Every row gives one point. Two turns around zero, p and q, are shown by what they do to some points. Where does a point land after both, in the order given? Backwards means that the second turn is done in reverse. Each puzzle has new turns, and all numbers are rounded.

Turn p:
[ 2 11 10] => [ 2 11 10]
[ -2   9 -10] => [  2   9 -10]
[-2 10 48] => [-11  12  46]
[ -4   7 -23] => [  3   7 -23]
[13 -7 -8] => [13 -9 -5]
[ -7 -31 -16] => [ -8 -30 -17]
Turn q:
[13  7  4] => [15  4  1]
[-24   1 -18] => [-26   4 -15]
[-21  -2  12] => [-19   5  15]
[-12 -17   0] => [-15 -13   5]
[43 11  2] => [44  0 -5]
Where do these land?
p, then q: [-38 -10 -14] => [-38   1 -17]
q, then p: [ 36 -11  14] => [ 27 -22  19]
q, then p: [ 3  1 -7] => [ 3 -1 -7]
q, then p: [10  5  9] => [11  2  9]
q, then p: [-10  10 -24] => [ -4   9 -26]
p, then q backwards: [-1  4 22] => [-9  0 21]

Turn p:
[-19  -4  28   3  14  -6] => [-24  -3  21   5  18  -2]
[ 12 -10  -6  20  21  14] => [ 13  -1 -10  25  17  10]
[  2  -7 -16  13   4  23] => [  5   0 -20  16   0  18]
[  6 -36 -18 -17  18  23] => [  7 -22 -35  -8  27  17]
[ 26   7   0  -5   9 -10] => [ 26   5   7  -5   8 -10]
[  1  11  20  23 -37   9] => [ -2  -5  27  12 -36  17]
[-24  26  -2 -44 -15  -6] => [-22  22   0 -48 -13  -6]
[ -4  14  -6   7 -13 -48] => [ -2   5  11   1 -21 -47]
Turn q:
[-20 -15   8  -1  13 -11] => [-21  -8  14  -5  15  -5]
[-15   1   4  26 -11   3] => [-10  -2   3  30   1   7]
[ 14  21 -17 -28  19  46] => [ 31  22 -20 -30  12  35]
[-14  16  30  35  11 -13] => [ -6  17  30  36  15 -12]
[  1  -1  21  -2  -2 -21] => [ -6   2  21   0  -9 -18]
[  6  23 -33 -36  -6  13] => [  6  22 -39 -30 -10  11]
[  4  -3  -4  21  13 -37] => [ -5  -7   1  14  13 -39]
[  9 -37   4  -9 -14   7] => [  1 -36   7 -12 -15   9]
[ 15  -6 -14  -6 -23  13] => [ 11 -12 -18  -2 -22  12]
Where do these land?
p, then q: [  8 -27 -11  39  17   2] => [ 13 -28  -7  32  25  -9]
q, then p: [11 20 47  1  0  1] => [  9   8  49  -2 -10   9]
q, then p: [ 10 -34  25   7   5  10] => [  2 -34  18   0  18  16]
q, then p: [ 11  15  12 -12  14   9] => [ 16  14  14 -14   5   5]
p, then q: [  8  15 -18 -14 -39  11] => [  3   2 -20 -10 -42  14]
q, then p: [  4  16   0 -13  13 -26] => [ -2  15   9 -15  -1 -28]
q, then p: [  2  19 -10   7  16  -2] => [ 11  20  -3   7   7 -12]
q, then p: [-14  11 -21 -10   6   5] => [ -5  20 -21  -5   3   0]
q, then p: [-41 -34 -23  -5 -31 -10] => [-51 -21 -35   5 -10   7]

Turn p:
[-15  -7   5  14  -1 -11 -17  -3] => [  8 -15  -9   0  -7  -7 -16 -14]
[ 21  -6   1  -4  -7   9  15 -21] => [ 5 -2 16 -6  9 10 28 -4]
[ 3 18 17 -7 -4 -2  5 13] => [ -6  24  -3 -12  -6   7  -5  -1]
[  0 -12   4 -16 -12   0 -12  14] => [ 18   7   4  -9   7  -6 -14  12]
[ -3   3 -10  23  -2   3 -11   4] => [  6  -7 -13  19  -3   8  -7  -8]
[-16  19   7 -13 -15   9  -4  10] => [ -4  10 -17 -18   4  13 -14  13]
[-15 -17   9  -9  22   8  -2  14] => [-12  -6  20   1  -4  -9 -25  11]
[ 13 -17 -23  12  -1 -14  22 -15] => [ 10 -15   6  15 -11 -11  35   1]
[ 10  19  -9   1  20  -3   3 -15] => [-23   3  -6   9   9  -5  17 -12]
Turn q:
[-13 -14 -23   5  -7  10  22 -20] => [ -6 -23 -32  -7  -8   9   2  12]
[-10   6  -8  -9 -16  -4   9 -10] => [-22  -1 -12  -2  -1   2   8   6]
[ 21  15   7  -1  16 -15 -14   2] => [  3  12  15  -1  13 -21 -15 -13]
[ -5 -16 -12  -7 -13 -17  13  -1] => [ -9   6 -14 -16 -16  -5   6  16]
[ 17  -3  10 -19  13   0  -2  -8] => [ -2   1   6  -3 -12 -10 -10 -24]
[ 20  -7  -2  -5 -14  -2   6 -10] => [ -7  11 -16   6 -14  -6 -12  -2]
[ -7   4  20  13   9   1 -20   7] => [10 -3 29  9  8  5 -5  4]
[-10   6  -2   7   8  15 -19  20] => [17  3 14 -1 18 20  6 -3]
[-15   9   9  16   5  12   4  21] => [17 -7 10 13 12  7 21  6]
Where do these land?
p, then q: [  9 -12   2   1  11 -27   0   3] => [-16   8   4   3  -3 -21  -7  15]
p, then q backwards: [-2 -2  6 15  8 13 -3  5] => [  1  -1  10  -1  -4  13 -12 -10]
p, then q: [ 12  36   6 -12  -7   0  -2   8] => [-12  -9  -9  -4  31   1  13 -17]
q, then p: [-48  -5 -10  18   0  -7   3   3] => [ -2  12  33   4 -14  -1 -16  33]
q, then p: [-22  -3   5   2  12  14  -2   1] => [ 4 -5 27 -3 -1  7  0  4]
p, then q: [ 13  16   2  -5   8 -11  -7 -14] => [-14 -18  -4 -10   7 -14   0  -1]
q, then p backwards: [ 6  3  9 -9  4  7 17 -6] => [ -1   0  -4  15   9 -14   1  -9]
p, then q: [ 11 -15  -2   3 -38   7  -4   0] => [ 18  14 -16  13  -8  -8 -10 -27]
p, then q backwards: [ 17   1 -20   0   5  11   2  -2] => [ -7  19   7  11 -10   7   3  10]
q, then p: [  3 -19   2 -13  -3  -6  -4   1] => [  9   6 -10 -15   8   7   1   6]
